Each wall is flat, endless, passes through zero and stands at right angles to its row. A trip goes straight from one point to another. Which walls does it cross, in order?

Walls:
(1): [ 31 -16]
(2): [-28  11]
(3): [-50 -33]
Trips:
[20 10] to [-32  38] => 1, 2, 3
[-8 31] to [31  0] => 2, 1
[41 -4] to [28 46] => none
[-44  16] to [ 1 27] => 3
[ 2 22] to [ 19 -23] => 2, 1
[-22 -27] to [21 33] => 3, 2, 1
[13 17] to [  2 -15] => 3

Walls:
(1): [-16  19  13  42   3 -23]
(2): [ -9  11   7   4 -12  46]
(3): [  1  29   5 -42  36   9]
Trips:
[-9 26 13 29 -6 -7] to [-40  53 -19  17  19 -37] => 2, 3
[-9 -3 -8 23 48  2] to [-24  48  37  49 -80 -32] => 3, 2
[-52  18   7 -42 -30  19] to [ -7  13 -39 -27 -22  43] => none
[-11  42  32  32   0  64] to [-13  10 -11 -26  -1   5] => 1
[ -8  40  22   0  20 -44] to [ 13  47  22 -11  -8  -5] => 2
[ 11  20  -2 -49 -37   7] to [-17  27  21  -9  -1 -11] => 1
[ 63  30  22 -26  -2 -19] to [ 4  7  9 27  9 16] => 1, 2, 3

Walls:
(1): [-52 -11 -16  18  -8 -68 -18   3 -12]
(2): [ 20 -28  33  51  15  31  62   1   9]
(3): [-16   4   4  24 -33  48 -18   9  28]
(4): [ 24  -4 -20 -52  18   1  -4 -30 -33]
(5): [ -8   3 -16  12  22  14  14 -18  32]
(6): [ 19  22  29 -34  36 -34 -15  33  26]
(7): [ 56   2  11  23  -5 -24 -23  36  -6]
Trips:
[-17  -2 -13  31  34   9  -1   8 -19] to [-42  36  -8 -17  11  45   1  63  -1] => 3, 1, 6, 2
[-10  36 -34  13 -16 -33   0 -42   1] to [ -3  15 -46  -4 -25   3  14  -2  24] => 3, 4
[ 25  47   6  -8  -5  -8  26 -36   5] to [ 26 -11  64   1   8  -8 -36   5 -28] => 7, 5
[ -5  -5 -32 -17   9  -7  -3 -20  15] to [-33   3  25  18  24  -2  13  11  20] => 6, 4, 2, 3

Walls:
(1): [-14 -49  16  36 -27  69  38   4 -15 -15  25  12 -21 -41]
(2): [-40  22  31 -30 -11  41 -22 -28  20  -2   8  -2  53  12]
(3): [  3 -24  28 -14  -4 -11 -33  17 -36   0 -25   5  17   6]
(4): [ -6   6 -35  -4 -15 -49  11  37   7 -17 -41 -30 -10  10]
(5): [ 52  11   4 -10 -58  -4  16 -21 -16 -11  -7  -3  -9  16]
(6): [-62   9 -34  27  41 -60 -59 -12 -41 -11  -8  -7  38   2]
Trips:
[-13  -7 -18  33  17  54 -21 -11  20   8  16  11  29  18] to [  5 -10 -12  17  10 -14 -10  26  36 -14  13 -35  17  -6] => 4, 1, 2
[-29 -14 -14 -33  10  25 -19 -11   5 -27  -4  30 -16  24] to [-29 -29  29 -19  52   8  -8 -34 -10  -2  -6 -10 -15 -33] => none
[  1 -40 -15 -12  66 -36 -12  -1 -24  46  -2  -7  13  40] to [ 32   9  -4  33 -30 -26 -19  30  11  -7   8   0  57  -9] => 5
[ 35  39   6  -4 -20 -27   0 -40  22  12 -14  -4  -9  -4] to [-30  37  27  21   6 -19  13 -29  -5 -16  18  35 -11  24] => 2, 4, 6, 5
[-13  14 -12  28  38 -41 -32   7  20 -18 -17  -2 -17  17] to [ 17   5 -21 -10 -26  30 -16   3 -31 -16 -11  45 -56  19] => 3, 5, 6, 1, 4
[ -4  19 -60   3 -25  -4 -16  21 -14 -19 -39   4   2  19] to [-31  28  10 -47  -3   5  14  51 -11  52   0  23  16  22] => 2, 5, 6
[-34  -4  40 -43  14 -39  22  12 -36  21 -28  11 -25 -34] to [ 41  18 -35 -22  17 -47  13   9 -25 -17  16  32 -29  21] => 5, 3

Walls:
(1): [ 17   2 -18  15 -35   0  45  22  58 -48  37  38  20   8  14  16  14  42
   0  46]
(2): [ -4  12   5  42  -8  38  56   4  -1 -27  31  19 -31 -13 -23 -19 -16   5
  47  -4]
(3): [ 12 -21  -3  -8  36 -21   3  10  35 -10 -25  15   7 -22  -4  -5  -9 -48
  18 -10]
(4): [  3 -16  26   3   8   8 -32 -24   3 -40 -26  16  -5   0  -5  31  41 -11
  21  13]
(5): [-13 -18  -3  30 -19  14  -3  30  -8  25  34  -2  -8  39 -22  13  23  -8
   4   4]
(6): [  6 -14  18  -4  15 -19 -20 -11  -5 -14   0 -24  33  26 -13  -9   1  14
  -9  34]
(7): [-30  -9 -40  12 -20 -46  31   1 -39 -20  15 -14  22  -4 -40  22 -50  -6
 -31 -23]
(8): [  1  -3  22   7 -10  31  13  18  -3  29  18 -44   8   2  45   0  31 -36
  48   5]
Trips:
[-22  54  -1   9 -33   7  19  59  -3 -22  -5 -10  21  43  12  15 -26  35
  17  17] to [-17  42 -17  14 -33   8   9  50  21 -13 -38  -2  23  22  18  45 -16 -10
 -52 -26] => 6, 8, 2
[-16  -5  19 -85 -24  65  29  35  11   8 -17  30 -15  21 -29  46  16 -19
 -27 -64] to [ 29  16 -40 -16   9 -14 -32  65  23   5 -36  17  32 -29   6  -2 -52   5
 -33   7] => 4, 7, 5, 1
[  1 -14  -4   1  -3  12 -10   3 -33  44  21   9 -42 -26  21  32  -8 -17
 -12 -30] to [ 33  29  11  22   6 -24 -16 -33 -14 -14 -18  24  21  49  11   4   2   4
  30  26] => 7, 4, 6, 5, 8, 1
[ -9 -33 -14 -29 -42 -18  15 -10  16 -38 -52 -10  -6 -19   4 -15 -16 -53
  23  26] to [-13 -32  36  -2  33   8 -21  55   7 -17  -2   9 -56 -12 -12  18  17 -21
  31 -12] => 1, 2, 7, 5
